Rows are points. To make a cloud, some directions were put in groups of two or more. Within a group, all points are equally far from the middle, so they leave a hole (a ring in 2 directions, a hollow ball in 3). The other directions are filled evenly. Then the cloud was stretched, turned, moved and blurred a little. Count the holes, and give their numbers of directions, smallest first.
In the rows, 128 means zero.

Cloud, 14 rows:
[[142 183]
 [160 121]
 [ 85  75]
 [ 87  94]
 [100  64]
 [159 107]
 [187 156]
 [ 84 112]
 [150  83]
 [176 113]
 [174 123]
 [172  98]
 [116 171]
 [188 108]]
Holes: 0

Cloud (19 x 3):
[[183 105 102]
 [110  99 199]
 [173  72 122]
 [179 164 118]
 [203 110  82]
 [101 167 142]
 [194 171 127]
 [142 118 211]
 [ 92 186 141]
 [116 144  78]
 [120  87 106]
 [108 174 154]
 [127 146 142]
 [100 123 178]
 [182 146 134]
 [ 95 145 104]
 [176  84  92]
 [124 140  29]
 [131  88 131]]
Holes: 0

Cloud:
[[ 63 151  95 159]
 [ 62 167 117 110]
 [128 188  74  98]
 [ 83 153  86  61]
 [ 46 114 109  99]
 [149 143  99  57]
 [137 190 144  93]
 [163 188  90 119]
 [127  97 173 135]
 [ 72  89 133 148]
 [163 171 138  74]
 [ 65 170  99 101]
 [136 177  64 130]
 [ 88  81 149  94]
 [ 79 125 166 127]
 [162 115 158  82]
 [105 138 143  51]
 [157 184 138 159]
 [146 144  96  57]
 [ 91 126  82 177]
 [186 165 117 106]
 [165 144  81  96]
 [ 63 131 148  98]
 [107 179 142  82]
 [115 169  67 160]
 [136  99 166 148]
 [123 179 105 178]]
Holes: 1 (4)

Cloud (53 x 6):
[[171  52  86 114 124 144]
 [ 51 161 139 131 123 158]
 [124 123  76 103  97 179]
 [ 82 131  85  70 149  59]
 [ 97 147 121 133  58 136]
 [ 73 177 136 175 107 139]
 [ 92 125 103 140  92  47]
 [142 180 109 148 132  63]
 [ 76  96  48  85 126 141]
 [ 93  90  71  88 164  52]
 [142 122 103  54 134 134]
 [ 56 164 147 154  93 134]
 [ 51  96 156 113 115 111]
 [113 158 133 150 141 195]
 [ 78  76 129  83 171  88]
 [ 95 177 138 165  86 100]
 [184 113 104 147 187  81]
 [142 150 162 147  82 134]
 [155 136 140  93  98 101]
 [ 74  71 118 106  79 116]
 [ 59 141 102 181 125 146]
 [ 86 119  80 171  78 115]
 [ 57 145 142 159  79 123]
 [121 101 189 138 146  92]
 [145 104 141 134 204  71]
 [138  68 120  77 182 154]
 [ 86 135 116  77  92 162]
 [141  68 144  75 143 110]
 [ 78  88  65 149 174 139]
 [ 67  72 130 123  80 134]
 [125  35  72  98 141 137]
 [105 188 131 177 147 138]
 [119 110 180 131 184 142]
 [141  81 171 112 102 135]
 [106  76  49 104 128  66]
 [118 110 182 127 180 143]
 [ 81  99  55 125  91 150]
 [139  51 117 112 101  90]
 [ 75 158 118 147 154  45]
 [136 151  76  85 131  65]
 [178 125  84 112 110 102]
 [ 50 140  96 117 180 131]
 [124  41 105 123  91 122]
 [125  74 149  78 173 122]
 [115 121  59  83 100 148]
 [ 54 119 111 174 157 141]
 [186  83  90 150 149  89]
 [148  74 138  69 145 124]
 [ 85 137 106  86 111  52]
 [150 140 133  72 125  91]
 [104 106 149 192 175 102]
 [101  84 165 135 171 170]
 [ 96 104  35 102 156  80]]
Holes: 2 (2, 4)

Cloud (77 x 8):
[[ 89  97 163 117 143 204  73 109]
 [185  63 157  80 132 129 136 154]
 [134 129 112 153 141 150 205 137]
 [131 175 136 135 180  76  81 163]
 [124 114 114 151 144 145 208 154]
 [ 92  58 128  93 126  69 184 159]
 [ 79  93  88 100 137  82 104 193]
 [104  83  97 110 176 157 101 153]
 [120  77 158 126 194 142  74 208]
 [ 62 126 150  93 175 152 103 135]
 [ 97 112 171 165  65 139 182 150]
 [111  94 143 203 116 119  75 193]
 [134 161 121  82 101  88 132  78]
 [154 105 126 156 158 194  60  99]
 [101 190 191 131 119 108  65 104]
 [156 161 196 171  87 172 143  61]
 [168  72 176  89 135 151 106 139]
 [ 85  87 171 177  66 127 109  34]
 [ 73 132 150 125  70 149 114 168]
 [ 91 131 170 188  64 167 163  80]
 [ 95 127 170 102 117 181 159  96]
 [188 133 120 180  86  74 153 136]
 [144 120 163  98 174 108  46 105]
 [ 89 164 139 103 138  72 111 204]
 [ 88  92 104 124  98  82 187  96]
 [189  97 163 111 160  97 156 112]
 [139 139 146 152 194  91 181 181]
 [ 98  71 108 116 141  94 199 121]
 [ 81 153 181  87 174 131 116 144]
 [ 95 132  93 149 114 193 121 151]
 [ 97  96 148 148 186 180  69 134]
 [154  92  92 137 172  68  83 166]
 [131  68 156 181  96 183 142  73]
 [ 92 135 122 126 101 160 127 217]
 [196 104 119  82 133 129 149  41]
 [ 66 114 114 131 112 103  88 178]
 [194  84 116 183 103 153 135 105]
 [177 135 201 178 165 143 137 106]
 [150 128 162 134 130 133 206 163]
 [ 92 102 112 110  50 163 122 126]
 [ 84 110 177 116  92 187 137 136]
 [142 150 130 157 191  59 151 179]
 [ 83 103 209 183  85 166 155 130]
 [200 121 155 149 123 130 179 147]
 [ 92 132 103 190  94  96 166 137]
 [124  73 195  98 151 162  81 127]
 [165  96 163 192  90  85 112 100]
 [184  89 115  76 124 166  98 128]
 [103 146 126 177 136 169 140 191]
 [102  71 185 166 128  92 107  65]
 [169 115  95  99 166  57  82 192]
 [175 124 114 177 110 117  71 167]
 [ 81 117 134 162  70 103 170  83]
 [ 65 151 182  94 157 100 111 147]
 [157  56 105 156 155 146 149 112]
 [135 157 131  85 193  77 113 212]
 [122  46 127 112 138 128 183 121]
 [118 172 196 129  86 108 103 170]
 [179 156 162 217  92 142 115  71]
 [143  61 147 126 141 106 127  50]
 [190 138 134 204  84 125 125  80]
 [102 143 175 201 150 169 160 148]
 [162 146 111 148 189  74 150 148]
 [136 181 186 124 134 188  87 123]
 [151  64 113 153 188 126 120 169]
 [171 147 128 100 197 118 105 198]
 [ 71  93 210 145  72 126  99 171]
 [113 151 211 151 124  61 141 134]
 [122 140 177 115  89 162 171 147]
 [140 130 129 153 143 143 205 149]
 [ 79  80 147 110  78  91 121 142]
 [203 125 124 192  88 137 139  97]
 [136 139 193 131 132 150 179 132]
 [ 54 153 160 118  97 122  99  82]
 [ 71 155 105 127 168 103 110 147]
 [ 95 102 128 159 147 191  96 158]
 [ 96  63 133  96 135 122 176 100]]
Holes: 3 (2, 2, 2)

Cloud (105 x 9):
[[ 44 106  89 192 144 169  99 140 105]
 [144  85 147  99  87  78 149 214 159]
 [116  99  59 119 148 140  73 143 174]
 [131 132 138 176 108 179 100  89 107]
 [115  76 152 104 166 100 154 130 142]
 [111 103 165 179 152  72  81 188 109]
 [ 61 129 110 146 122 143 138 197 101]
 [140 159  59 184 166 157  76 107 140]
 [ 73 135 163  96  52 144 132 157 109]
 [123 163 105  91 178 128 108 119 102]
 [ 55 183 144 124 118  71 147 138 116]
 [148 111  74 146  74  85 183 106 126]
 [112 171 145 172  87 160 159 188 194]
 [115 128 145 191  88  82 126 180  53]
 [140 121 195 137 117  84 204 124 172]
 [ 99  62 156 162 138  85 198 104  97]
 [162 143  35 193 149  80  93 163 114]
 [ 65 152  90 156 171 100 155  98 163]
 [ 82 119  59 136  92 173 102 146  87]
 [108  96 159 170 105 180 139 126 147]
 [ 83  85 214 112 108 106 151 117 155]
 [126 105  71 164 154  30 145 141 123]
 [126 110 136 148  61 135 144 125 204]
 [115  84 142 149 132 175 143 166 195]
 [ 76 158 122 150 203 120 136 105 131]
 [134 196 138 130 119  72  83 151 116]
 [129  68 115  85 141  99 141 168 131]
 [ 75 107 137 176  83 126  90 211 161]
 [ 38 113  40 159 132 116 122 126 142]
 [147 107 148 109 171  82 106 150 192]
 [100  87 154 141  61 118 119 190 115]
 [149 179 180 116 144  87 108 202 155]
 [157 133  69  91 142  84 120 173 124]
 [ 84 184 145 166 143  92 167 146 195]
 [ 80 112 116 154 193 108 136 182 122]
 [ 50  94  90 136 136  99 136 169 123]
 [ 63 117  82 137 193 110 119 119 150]
 [102 170 101 155 103 154 178 179 178]
 [124 102 167 204 134 125 136  94  60]
 [ 57 132  96 105 147  94  83 157 154]
 [115 114 129 167  37 100 114 152  68]
 [ 83 112 156 201 152 119  97  79  88]
 [126 101 168 159 165  64 119  79 142]
 [ 63 140 165 204  55 144 118 130 163]
 [ 87 119  83 169 188  90  72 156 132]
 [103 131 186 105  87 124 145 183 186]
 [ 97 133 189 177 159 159 104 168 159]
 [154 165 189 103 114  70 142 169 169]
 [131 175 182 137  70 127 100 153  74]
 [174 167 156  99 140 112 102 202 137]
 [157 127  78 108  99 122 101 146  77]
 [129  60 164 199 105 121 177 112 116]
 [179 166 182 118 119 134 106 141 141]
 [108  94 170 172 171  77 111 147  72]
 [114 118  23 211 134 142 101 145 145]
 [174 166 141 226 144 127 115 134 160]
 [103  85  66 162 102  80 110 103  69]
 [156 127  51 164 153 120  64 157 113]
 [152 121 195 118  87 115 162 188 187]
 [ 51  90 153 158 119  91  85 147 105]
 [172 109 161 183 188  61 115 120 153]
 [187 136 102 138 182  67 177 125 139]
 [114  82 114 153 106 161 108 132  79]
 [106 190 129 225  86 124  89 123 164]
 [ 37  82  93 172 129 156 123 116 101]
 [138  61 105 177 119 129  97 118 125]
 [102 159  58 204 118 176 113 114  99]
 [148 157 190  94  94  81 149 168  68]
 [115 144 144 157 108  89 194 188 114]
 [ 92 116 103 166  79 157 126  70 183]
 [104  58 173 172 121  70  93 102 107]
 [137 126 210 110 144 126 162 116 125]
 [106 223  83 130 137 145 143 167 122]
 [132 179  75 186 153 110  98 134  66]
 [100 117 100 153 103 150 100  56 169]
 [119  94 114 135 118  82 215 123 116]
 [138  73 128 227 145  79 128 127 188]
 [140 148  32 180 110 128 117 114 108]
 [163 179 161 164  89 117  92 196 122]
 [126 237  72 200 140 134 105 156 147]
 [111 152  88 125 136  86 184 124 151]
 [104  96  75 154 162 128  73 119 187]
 [ 65 155 151 146  64 136 149 183 141]
 [168 135 140 131 116  77  67 135 140]
 [ 93 131 151 155  63 153  59 114  99]
 [ 43 125 178 151 163 128  82 140 151]
 [123 168  53 117 173 114 151 139 147]
 [ 94 166  54 190  66 151 123 127 119]
 [162  83  78 198 130 153 145 164 146]
 [114 140  91 157 125 193  50 171 125]
 [169 139 110 152 141  59  62 183 132]
 [113 129  41 188 115  76  94 146 116]
 [100  83 125 179 130  87  79 118  69]
 [116  92 209 168  80 135 143 158 159]
 [ 79  74 188 150  89  73 105  79 139]
 [167 158  87 112 138 127  62 175 133]
 [106 168 138 108  79 131 137  79 192]
 [114 114 103 156 163  43 180 172 133]
 [144 137 149 176 164 121 178 137  81]
 [ 63 160 100 119 177 100 109 198 150]
 [140 153 115 151  92 176 104  88 175]
 [ 43 119  87 126 112  77 144 131 117]
 [179 135 222 147 115 114 170 157 152]
 [160 124  99 105 171 102  94 122 132]
 [116  86 115 142 179  49 105 154 116]]
Holes: 2 (3, 4)

Cloud, 93 rows:
[[146 134 142 151 121 148 144  39 154]
 [ 96 130 137 133  29  91 130 129 171]
 [207 173 112  80  55 126 134 123 161]
 [184  95  65  67  91 114 127 102 127]
 [203 138 102 130  84 160 163  93 206]
 [141 164  86 171  67 116 145  91  76]
 [115 160 148 115 127 134 109  43 170]
 [138 149  44  90  75  87 169  92 130]
 [194 139 114  74  71  90 140 155 173]
 [198  74  97 149  75 103 150 149 123]
 [171 126 114 101 104 131 103  47  97]
 [152 125 180  83  56  92 151 119  99]
 [142 119 158 130  82 191 160 154 145]
 [152 150 153 162  73 122 109 163  96]
 [137 164  92 107 148 138 155 123 210]
 [121 119 117  69 101 179 219 134 109]
 [198 122  86 108 140 122 145 173 148]
 [132 182 110 136 164 103 145 120 175]
 [ 95 162  61 140  80  89 160 120 174]
 [143 178 145 157 148 142 185  88 149]
 [163 137 102 138 157  96 166 157  81]
 [175 172 103 117 160 102 164 160 137]
 [203 139 121 100  64 172 171 102 115]
 [123 196 149 180  93 128 198 105 160]
 [144 193 126 142 153 148 117 150 140]
 [190  82  64 143  93 111 125 102 112]
 [133 189  75 122  64 158 153 165 192]
 [168 158 109 101 112 126 189 204 118]
 [111 162  48 133 105  79 129 101 145]
 [ 81 155 100 108  50 154 114  90 171]
 [167 110 109 157  77  86 207 135 129]
 [159 176 100 188  76 125 107  73 131]
 [134 176  96  97  68  91 213 101 170]
 [116 168 138  46 139 108 142  79 132]
 [145 104 125 151 152 145 151  83 111]
 [123 193 201 126  66 123 152 104 171]
 [141 136  72  70  69  83 134  79 103]
 [141  81 118  68 120 133 121 153 109]
 [176 200 105  67  81 118 121  79 108]
 [124 167 149 155  17  88 142  89 186]
 [121 181  88  75  70 147 130  52 127]
 [107 186 171 124  90 178 194 104 155]
 [146 167 116 149  68 158 166  70  75]
 [146 218 113 114  50 147 166 171 144]
 [198 164 183  77 123 139 145 127  73]
 [105 155 123  76 121 114 173 106 191]
 [100 222 143 133 131 135 189 149 143]
 [165 166 102  48  99 129 140 158 176]
 [176 150  52 125  39 103 136 138 151]
 [139 135 179 134  64 116 127 182 158]
 [161 183 127 106  47 141 174  76 195]
 [137 154 120 138 128 181 154  76 206]
 [141  96 112 147 128  98 110  69  89]
 [101 127 135  99 147 172 149  86 149]
 [120 137 105 168 136 162 157 137 144]
 [147 158 151  78  77 117 207 178 146]
 [136 122 150 111 158 135 194  65 108]
 [155 105  81  41 107  95 173 131  84]
 [151  70 146  90 125 137 163 152 104]
 [172 165  60 140 130  96 119 140 174]
 [103 127 127 136  33 105 122 141 122]
 [167 207 155  98 101 161 122 102 203]
 [134  79 143 101  77  90 152  73 106]
 [131 179  87  92  57  82 168 138 175]
 [131 204 138 127  68 101 167 129 221]
 [193 173 136  63 131  87 133  97  74]
 [186 123 164 149  94 169 150 171 164]
 [158 160 138 140 105 173 149 192 166]
 [ 97 146 153 145  97  71 195  94 145]
 [180 158 124 177  83 155 129 105 107]
 [189 130  90  99  82  61 157 145 150]
 [203 105  97 107 103  80 116 139  90]
 [154 195 146 158  38 118 193 123 103]
 [129 200 163 161  42  91 166 135 118]
 [130 135 104 124 136 119  80  76  94]
 [144 101 105 109  91 174 148 185 166]
 [151  99  65  71 125 107 109 113 122]
 [ 88 125  82 117  52 126 139 132 190]
 [152 144  76  88 136  84 152  55 112]
 [ 95 133 154  83 107 117 162 151 157]
 [148 185  82  96 138  90 170 151 156]
 [172 131 121  43 117  94 185 159 123]
 [ 89 183 118  92  68 133 194  77 169]
 [131 165 140 135 117  44 158  83 154]
 [157 128  90  71 178 139 144 103  90]
 [131 187 101  87 142 134 199  76 165]
 [183 137  91 115  87  60 128 152  91]
 [136 156 110 124 137  85  88  59 159]
 [109 128 123  89  36 111 169 127 161]
 [195 114 122 102  95 125  79 152 103]
 [179 147 136 149 121  71 135 174 122]
 [167 133  95  97  40 134 169 151 202]
 [ 89 194 161 142  55 127 126  70 166]]
Holes: 1 (8)

Cloud, 106 rows:
[[ 71  91  94 119 105  97 106 173 124]
 [116 131 147 139 102  83 244 148 127]
 [160  98 154 136 113 105 150 142 189]
 [102 100  78 129 113 113 118 127 164]
 [ 76  77  79 145 149 108 124 175 194]
 [130  87  49 162  71 133 131 166 113]
 [197  96  64 183 151 149 148 153 159]
 [ 78 125 145 133 140 160 119 197 222]
 [101 187 135 145 157 179 170  88 176]
 [119 130 186  92 115 148 181  92 128]
 [ 73  73 158 106  93 156  89 167 168]
 [116  74 109 176 125 118 146 101 188]
 [ 85 136 140 154 120 190 177 106 141]
 [ 80  90  62 169 182  68 156 170 139]
 [170 100  52 190  51 111 124 135 158]
 [164 132 155 172  51 171 166 125 210]
 [103  66  98 157  52 163 129 157 203]
 [151 138 122 198 178 151 206 125  96]
 [171 120  94 152 165 144 131 197 191]
 [140  98 107 143  76 161  78 172 152]
 [149 107  89 194  93 141 103 118 148]
 [177 159 132 143  96  89 195 123 146]
 [150 157 127 138 114 136 144 144 131]
 [130  68 201 108  69 120 121 140 169]
 [ 51 186 144 190 194  99 124 142 168]
 [196 184 138 167 139 150 105 135 160]
 [159  62 151 177 127 151 134  89 156]
 [ 81 196 169 119 153 109 108 157  69]
 [174 131  56 179  84 158 149 119 110]
 [164 127 119 114  91 149 148  96 110]
 [208 128 125 142 187 102 136 170 131]
 [143 190 167 137 168 185 149 122 145]
 [ 83  91 148 198  86  84 166 117 186]
 [121  98 156 139  82 114 210 188 120]
 [147 156  80 164 156 178 130 123 133]
 [146  93 131 153  78 131 154  57 133]
 [168 113  77 207 166 175 172 137 184]
 [126  70  68 162 106 175 177  87 125]
 [115  96  97 161 102 139 104 185 114]
 [138 144  84 148  94 100  73 204 141]
 [209 159  84 141 153  63 122 180 124]
 [ 92 171 123 146  21 176 129 109 163]
 [100 168 142 150 145 117  79 106 199]
 [207 116  93 144 173 160 112 105 124]
 [111 173 182 178 126 115  68 152 150]
 [107 108  97 147 170 177 180  98 151]
 [109 160  50 130 136 113  67 198 177]
 [ 88 152 136 148 169 104 170  90 161]
 [131 145 107 170  51 192  91 139 170]
 [ 67 131 153 122 134  79  58  90 151]
 [108 187  90 161 131 140 167 180  84]
 [174 146 179 203 153 110 145 122 132]
 [122 166 129 185 160  98 103 155 133]
 [130  59 123 162 106 147 124 148 121]
 [146  84  80 190  65 141 164 156 146]
 [156 146 148 173 136 168 237  82 139]
 [121 117 129 127 153 177 156  89 145]
 [139 163 161 201 140 161 156  78 168]
 [116 133 161 118 135 117 104  78 183]
 [102 166 143 131 201  72  88 135 146]
 [ 76  84 101 189 159 137  91 130 132]
 [ 29 144 133 144 118 130 148 116 177]
 [ 76 129 162 135 141 149 153 170 135]
 [ 51 125  19 134 140 106 124 161 202]
 [174 144 167 174  45 184 148 172 149]
 [116 126 108 157 127  88  96 193 188]
 [123  96 128 156 147 101  82 148 115]
 [118  98 162 160  54  94 140 162 171]
 [155 107  59 140 132 197 141 189 151]
 [ 97 199 175 150 141 152  96  95 122]
 [ 49 122 162 199 128 142 108  91 190]
 [131  74  95 120 100 101  76 181 169]
 [ 81 192 139 118 139  95 103 148 160]
 [ 47 161  59 173 143 128 121 187 119]
 [146 162 128 120 174 110 163  59 152]
 [117 105 187 171 159 131 169  94 190]
 [152  88  77 164  62 121 177  97 174]
 [113 176 118 167  49 105 107 163 161]
 [219 122  83 153 178 101 134 149 169]
 [132 127 178 150 123 120  86  88 178]
 [144 116 185 194 140 133  90 142 128]
 [126 145 135 183 104  91 207 149 100]
 [ 63  66  98 142 128 149  88 150 168]
 [161 125 164 204 155 113 137 164 151]
 [ 76 131 157 188 117 149 139 132  97]
 [ 88 160  59 142  53 127  60 138 117]
 [129 131  92 161 182 196 161 106 172]
 [ 98  82 166 119 106 151 135 194 186]
 [178 160 165 201  65  87 111 168 185]
 [139 107  88 201  75 136 156  89 125]
 [159 177 115 181 153 114 126  94 168]
 [ 64 104 148 137 109 138  65 146 179]
 [125 128 142 145 162  56 134 156 173]
 [ 75 147 106 184 173  93 167 152 130]
 [152  79 194 172  61 135 165 156 200]
 [ 98 177  50 154  63 147  98 145 144]
 [ 97 106 103 184  54 166 146 110 164]
 [113  87 124 189 158 145 143 130 153]
 [ 60 178 143 158  68 103 135 155 112]
 [134 194  46 114 169 108  96  91  90]
 [ 95 123 145 207 111 177 102 161 158]
 [ 71 150 172 135 144 127 136 109 197]
 [ 44  88  71 149 116 114 109 149 175]
 [143 175  65 115 111 125  95 122 154]
 [143 114  61 151  83  90 164 101 115]
 [ 56 168 167 167  91  89 101 118 160]]
Holes: 0

Cloud, 105 rows:
[[102 171 173  44 162 165 111 159 100]
 [154 120 195  86  89 173 116  70 117]
 [172 135  67 134 190 138 162 164 149]
 [154  70 112 183  85 188 118 138 178]
 [108 157 169  61  87 206 136 105 151]
 [192 116 140 100  59 168 133 102 178]
 [186 106 195  71 132 143 115 111 150]
 [ 74 145  89  74 148  87 157 176 100]
 [ 67 117 171  83 124  69 131 106 123]
 [ 89 129  73  56  88 139 176 164 147]
 [ 85 151  82 103 178  83 116 194 134]
 [111 198 114 139 101 113 113 154 175]
 [ 96 139 130  53 163 141  83 187 101]
 [207 124 147 106 120 117 135  68 155]
 [116  65 174 119  99 137 112  94 182]
 [135 123 204 155  73 129 136 101 124]
 [110 158 105 138 113 225 171 121  91]
 [128 130 175 152 167  90 131  88  85]
 [173 137 141  51 152  95  93 146 136]
 [145 196  96 133 125 137 167 187 152]
 [ 85 189 115  49  94 180 137 151  92]
 [ 86 149 109  19 100 114 151 144  94]
 [ 93 109 133  38  38 191 123 134 145]
 [198 108 190 155 141 144 130 102 184]
 [133 105  96  40  99 134 136 191 141]
 [ 45 139 105 111  58 141 155 156 160]
 [ 96 153 110  88 154  80  76 196 157]
 [ 86 146 107 180 148 237 126 161 125]
 [102 175  70 163 166 155 126 208 145]
 [146 133  92  94 102 140 115 102 178]
 [127 131 178 119  39 182 120  81 160]
 [ 95 139 184  65 128 177 103 100  84]
 [125 138  56 112  80 188 185 181 150]
 [149 137 180  87 147 158  90 180 155]
 [186 141 163 154 115 136 109 161 133]
 [142 154 130 138  69 231 161  95 153]
 [150 176  72 170  94 150 181 156 127]
 [118 118 110 104  52  51 142 158 172]
 [130 159  87  33 136 111 132 148 123]
 [101  96 137 137 123 125  90 125  91]
 [128 129  90  28 114 120 165 152 145]
 [135  87 113 177 106 154 124  81 151]
 [165  92 137 117  82 163 184 100 182]
 [115  93 102 127  72 180 115 169 116]
 [119 135  66 104  88  66 123 178 153]
 [152 160  78 133 110 133 145  98 118]
 [105 186 181 136 131 122  74 117 156]
 [ 69 182 171  51 134 143 114 137  80]
 [193 122  82 117 164 163 169 116 139]
 [123 107 195 150 140 121  66 144 119]
 [108 135 150 144  68 136 148 168 187]
 [140 172 153  62  75  91 143 151 123]
 [129 149  83 165 126 153  78 190 167]
 [128 130 166 159 150 139  49 110 171]
 [103 143 158 165  84  51  98 131 129]
 [120 171 135 181 104 113  88 174 172]
 [130 143  74  57  58 176 138 152 154]
 [185 109 113 193  77 167 137 111 140]
 [ 74 106 104  91 148 195 118 165 137]
 [ 63 127 125  33 108  80 117 174 149]
 [ 95 147 169 174  74 129  74 131 178]
 [187 116  85 186 145 152 159 148 195]
 [100  84 171 122  52 190 109 103 182]
 [172  75 159  95  96  87 128 108 119]
 [ 68 157  93 144  41 150 145 160 153]
 [110  65 118 134  88 109 100 172 167]
 [ 80 194 140  86 130 142 100 203 130]
 [ 90 151 101 101 100  53 152 159 171]
 [130 106 114 123  54 230 104 142 151]
 [143 160 131 138 113 143 197 169 141]
 [209 155 136 184 157 197 156 113 148]
 [ 75 118 136  81  23 150 109 173 145]
 [107 148  87  88 133  79 166 185 167]
 [151 154 140 108 130  32 137 136  90]
 [ 97  95  89 174  99 111 130 186 140]
 [165 112  98 130 131 217 160  95 146]
 [107 125 108 137  94 148 169 110  77]
 [135 139 101 193  78 231 151 136 141]
 [178 158 121 148 107 141 109 134 105]
 [103 126  89  32 101 158 129 132 125]
 [181 116 119 140 174 102  88 133 182]
 [142  71 175 178 114 172 135 112 137]
 [146 139 183  79 114  94 169 111 155]
 [195 142 134 152 139 156 156 134  85]
 [138 144 195 141 169 178 142 141 146]
 [198  76 142 201 130 131 131 109 158]
 [151 109 165  56  70 166 166  88 133]
 [198 115 157 109 166 141 154 156 161]
 [185  74  98 137 126 141 117 144 187]
 [173 148 166 156 128 113 131  64 100]
 [193 158 144 186 205 121 116 112 131]
 [ 80 123 165  80  34 185  85 130 161]
 [122 113  86 113  83 113 182 120  98]
 [ 77 164  96 184  87 165 145 175 116]
 [188 183 121 124 115 170 117 131 139]
 [145 134  86 167 131 185 146 212 155]
 [ 84 121 118 153  70 147 112  86 155]
 [183 134 170 161 181 164  81 127 123]
 [ 41 141 159 111  70 170  85 182 134]
 [112 163 127 105  78 128  77 166 188]
 [104 122 152 160 105 197 103  74 162]
 [149 120 169 128 207 113 116 172 141]
 [ 45 149 163  60  97  88  92 171 102]
 [116 175  95 173 197 193 133 169 123]
 [ 68 124 161 132  62  68 133 121 120]]
Holes: 1 (9)
